Rows are points. Each copy is the shape, with its points in the same order, turned, moved and blurred by noise. Is it also mirrored, or only turned?
In the rows, 128 means zero.

Shape (5 x 2):
[[112 142]
 [146 137]
 [171 126]
 [170 136]
 [ 67  55]]
Copy 1 (5 x 2):
[[126  92]
 [168  98]
 [182 123]
 [193 113]
 [ 65 166]]
Copy 1 is: mirrored
Copy 2 (5 x 2):
[[149 112]
 [110 136]
 [ 90 155]
 [ 89 150]
 [130  23]]
Copy 2 is: mirrored
Copy 3 (5 x 2):
[[129 176]
 [158 162]
 [185 143]
 [178 162]
 [ 64  83]]
Copy 3 is: only turned
Copy 4 (5 x 2):
[[128 130]
 [151 112]
 [169  86]
 [170  95]
 [ 46  87]]
Copy 4 is: only turned

Shape (9 x 4):
[[149 126 186 105]
 [ 86 205  78 133]
 [166 127 139 149]
 [ 56 174 131 192]
 [153  77 114 149]
 [100 185 109 179]
 [146 103 141 121]
 [130 128  90 122]
 [215  95 109 109]]
Copy 1 (9 x 4):
[[129 179 170  95]
 [181  81 112 168]
 [100 140 133  94]
 [157  42 190 126]
 [ 72 140 120 120]
 [171  61 135 124]
 [ 92 162 156 115]
 [120 129 106 145]
 [ 68 183  84  96]]
Copy 1 is: only turned
Copy 2 (9 x 4):
[[120  98 119  68]
 [130 231 136 136]
 [171 116 137 104]
 [ 99 180 204 155]
 [172  89 116 150]
 [141 190 179 137]
 [145 101 110 114]
 [155 151 102 141]
 [211  94  74  99]]
Copy 2 is: only turned
Copy 3 (9 x 4):
[[ 85 127  89 149]
 [231 114 121  90]
 [140 142 125 188]
 [207 190  93  93]
 [123 159 162 190]
 [213 153  97 125]
 [117 139 131 172]
 [177 142 167 156]
 [120  99 170 222]]
Copy 3 is: mirrored
Copy 4 (9 x 4):
[[182 140 189 147]
 [196 135  50  93]
 [170  86 149 149]
 [206 142  48 183]
 [115  88 143 161]
 [206 109  61 147]
 [145 118 159 146]
 [139 112 112 113]
 [126  61 188 108]]
Copy 4 is: only turned

Shape (12 x 6):
[[184  93 126  82 196 117]
 [189 161  62 112 169 120]
 [143 123 149  61 153 128]
 [ 55 150 143 171 101 114]
 [178 136 154 126 146 106]
 [ 86 185 154 176  75 142]
 [178  49 117 146 117  96]
 [ 62  86 164 147 108 141]
 [ 98 124 167 118  95 161]
 [ 91 122 113 157  41 121]
 [167  70  90 147 152 206]
 [ 76 106 143 152  69  94]]
Copy 1 (12 x 6):
[[ 71 126  68 162 166  84]
 [141  99  25 153 115 121]
 [ 93 189  93 148 145 106]
 [154 172 171  54  94 117]
 [138 135 109 162 154 100]
 [193 176 176 105  73 138]
 [ 89  75 142 141 165 145]
 [ 85 181 180  75 102 113]
 [114 201 155 128  96 135]
 [147 150 165  74  93 185]
 [ 53  92 107 166  50 125]
 [133 159 182  66 127 155]]
Copy 1 is: only turned
Copy 2 (12 x 6):
[[169 195  89 160 156 179]
 [144 197 180 199 180 178]
 [153 140  83 134 171 176]
 [154  73 175 137 153  76]
 [189 182 138 120 191 131]
 [162  66 219  98 160 107]
 [147 220 125 119 106  94]
 [159  82 123 116 102  87]
 [150  80 143 101 133 143]
 [105 106 189  92 118  72]
 [169 180 173 132  59 188]
 [129  98 144 103 133  67]]
Copy 2 is: only turned
Copy 3 (12 x 6):
[[129  66  95 120 170 174]
 [107 121 149 153 141 212]
 [150  76 132 153 163 119]
 [192 187 128 151  84  84]
 [152 121 141 103 175 147]
 [195 191 183 125  82  87]
 [ 88 140  84  71 153 114]
 [176 136  94 120  82  55]
 [168 112 145 120 100  63]
 [121 190 143 137  91  56]
 [102  77 112  73  62 151]
 [146 187 110 133 109  47]]
Copy 3 is: only turned
Copy 4 (12 x 6):
[[149  32 177 106  93 113]
 [222  87 165 106  94 130]
 [123  95 205  90 102 119]
 [113 187 136 144 153 185]
 [145  88 203 132 148 109]
 [129 211 142 117 184 144]
 [132  79 138 198 122  83]
 [ 58 145 136 134 135 156]
 [ 85 169 166  99 126 120]
 [125 218 134 173 114 127]
 [134  88  80  97 111  82]
 [ 99 183 163 189 130 152]]
Copy 4 is: mirrored

Shape (13 x 9):
[[ 89  61  48 102 175 162 111  75 152]
 [135 124  98  63 155  83 162 134 113]
 [106 131 119  69 103 169 140 130  92]
 [136 157 173 147  82 157  84 149 119]
 [ 67 106 127 194 144  76 138  17  87]
 [144  45 133 153 154  50  72 117  71]
 [151 145 115 126  67 152 147 138 101]
 [ 87 163 114 112  76 138 131 149  84]
 [160 114 174 107 109 148  46 159 136]
 [129 103  64 127  88  88  81  98 168]
 [211  77 122  71  85 153 192 125 170]
 [176 158 111 105 132 165 191 109  81]
 [131 117 113 125 136 177 186 147 138]]
Copy 1 (13 x 9):
[[175 187 146  88 216 159 156 102  35]
 [158 182 138  93 193  84 115 152 160]
 [138 144 149  46 138 134 138  89 133]
 [ 90 106 159 126  93 165 179 111 156]
 [150 133 127 120 126 169  93 225  16]
 [ 96 175  86 170 189 189  92 180 126]
 [159 144 123  88  89 147 153 100 158]
 [119 164 166  77  81 131 121 111 143]
 [ 65 120 138 128 162 169 189 103 160]
 [130 218 124 131 143 147 206 159 100]
 [185 126  56  92 159  89 204  81 159]
 [218 100 136  69 135 133 127 115 167]
 [185 123 141 111 143 103 141  73 116]]
Copy 1 is: mirrored
Copy 2 (13 x 9):
[[206 146  47 105 136 199 108 120  83]
 [178 106 106 118  89  89  85  92 131]
 [174 111 116 119  44 165 127 126 166]
 [ 97 136 165 128  84 160 174 175 163]
 [132 179  36  70 161 123  74 202 188]
 [123 111  39 118 135  64 163 189 102]
 [154 112 161 158  71 148 113 173 166]
 [140 133 120 161  61 151 126 137 202]
 [ 97 110 152 120  76 151 196 149  96]
 [109 141  92 171 124 165  79 151  83]
 [191  40 187 119  92 155  71 159  87]
 [222 139 168 114  68 118  94 163 161]
 [209 101 156 122 125 169 120 134 162]]
Copy 2 is: mirrored

Shape (16 x 11):
[[128 134  96 161 157 101 150 104 140 119 121]
 [166 147 124 151 157  90  82 143 151 152 148]
 [103 109 108  86 116 204 150 146 151 128 102]
 [158 127 100  99 109 110 147  75 108 173 202]
 [148 115 148 132 126  98 125 123 130 160 115]
 [150 143 111 111 123  84  94 134 116 122 113]
 [148 147 152 109 109 119 134 107 130 130 134]
 [165 139 143  93 117 118 150 145 103 122 123]
 [  7 126 113 110 119 177 138 133 126 127 211]
 [153 136 126  92 156 105 156 146 110 128 134]
 [148 107 151  93 139 100 105 134 107 143 108]
 [145 106 100 112 113 100 141 139 167 130 146]
 [160  71 109  95 134 143  41 105 131 128 200]
 [150 127 146 163 108 102 149 121 106 130 161]
 [158 141 144 121 137  91 145 115 141 129 138]
 [161 130  97 164 127  97 131 125 130 163 119]]
Copy 1 (16 x 11):
[[ 98 114 138 127 139 179  89  99 120 138 113]
 [177 161 163 138 142 173  96 142 105 155 146]
 [116 105 104 127 111  68 107 137 151  90  90]
 [178  90 145  98 117 154 119 101 191 203 133]
 [153 111 132 142 113 154 102  99 121 127 165]
 [124 125 176 155 101 157 102 145 133 152 149]
 [134 132 142 130  91 143 139 107 150 151 135]
 [117 113 140 120  95 122 127 125 147 145 174]
 [143 103  60 174 193  97 160 147 186 160  43]
 [110 120 131 120 116 112 101 131 135 170 176]
 [136 105 155 162 111 111 114 115 115 151 174]
 [146 110 112 121 110 161  83 155 129 150 134]
 [219  82 174 121 123 113 144 162  94 188  91]
 [139 101 127 118 126 190 161 108 140 151 154]
 [133 134 131 121  95 154 114 108 128 167 158]
 [145 112 156 122 137 186  83 116 144 117 153]]
Copy 1 is: mirrored
Copy 2 (16 x 11):
[[126 127  76 118 119  87 167 134 110 123  99]
 [ 97 118 108  95 159 100 120 169 120 120 144]
 [140 146 133 205 121 153 128 101  96 186 108]
 [150 114 140 110 137 153 159 212 165 142  72]
 [109  94 107  97 117 141 127 129 125 145 121]
 [106 120 115 134  99 116 138 154 150 113 151]
 [114 104 147 120  94 123 128 157 109 148  99]
 [106  86 141 153  90 147 135 147 125 117 115]
 [224 158 191 165 178  97 144  93 133 147  74]
 [110  69 119 157 116 132 144 159 121 119 111]
 [ 96  81 125 130 114 145 127 128 142 146 141]
 [130 125  82 142 128 124 101 156 135 126  94]
 [ 77 154 154 130 183 124 108 163 209 150 100]
 [124 116 136  91 124 132 148 138 107  96  82]
 [109  87 114 117 105 105 127 161 119 128  96]
 [119 132  79  93 120 143 151 158 116 125 127]]
Copy 2 is: only turned
Copy 3 (16 x 11):
[[136 162 136  94 150 129  96 154 122 121 162]
 [114  98 172 122 186  91  72 138 130 112 152]
 [ 91 144  97 149  88 156 135  75 155 104 132]
 [102 136 165 105 193 148 157 126  70  88  91]
 [120 111 147 151 140 112 113 139  89 129 152]
 [108 120 117 151 181 101 121 160 133 116 157]
 [122  96 137 134 154 152 136 144 113 122 141]
 [115  85 114 124 142 116 159 138 115 100 148]
 [186 184 160 140 132 157 153  59 179  97  57]
 [117 108 120 110 137  99 138 160 118  83 134]
 [ 99 101 128 160 136  89 134 153 114 130 134]
 [ 96 145 165 139 146 130 131 129 123  78 166]
 [ 40 130 200 140 196  99 147 105 158 145  88]
 [157 113 164 102 165 125 148 123  93 129 159]
 [122 107 152 118 148 132 121 164 111 107 152]
 [119 138 137 121 170 109  90 123  86 116 169]]
Copy 3 is: mirrored
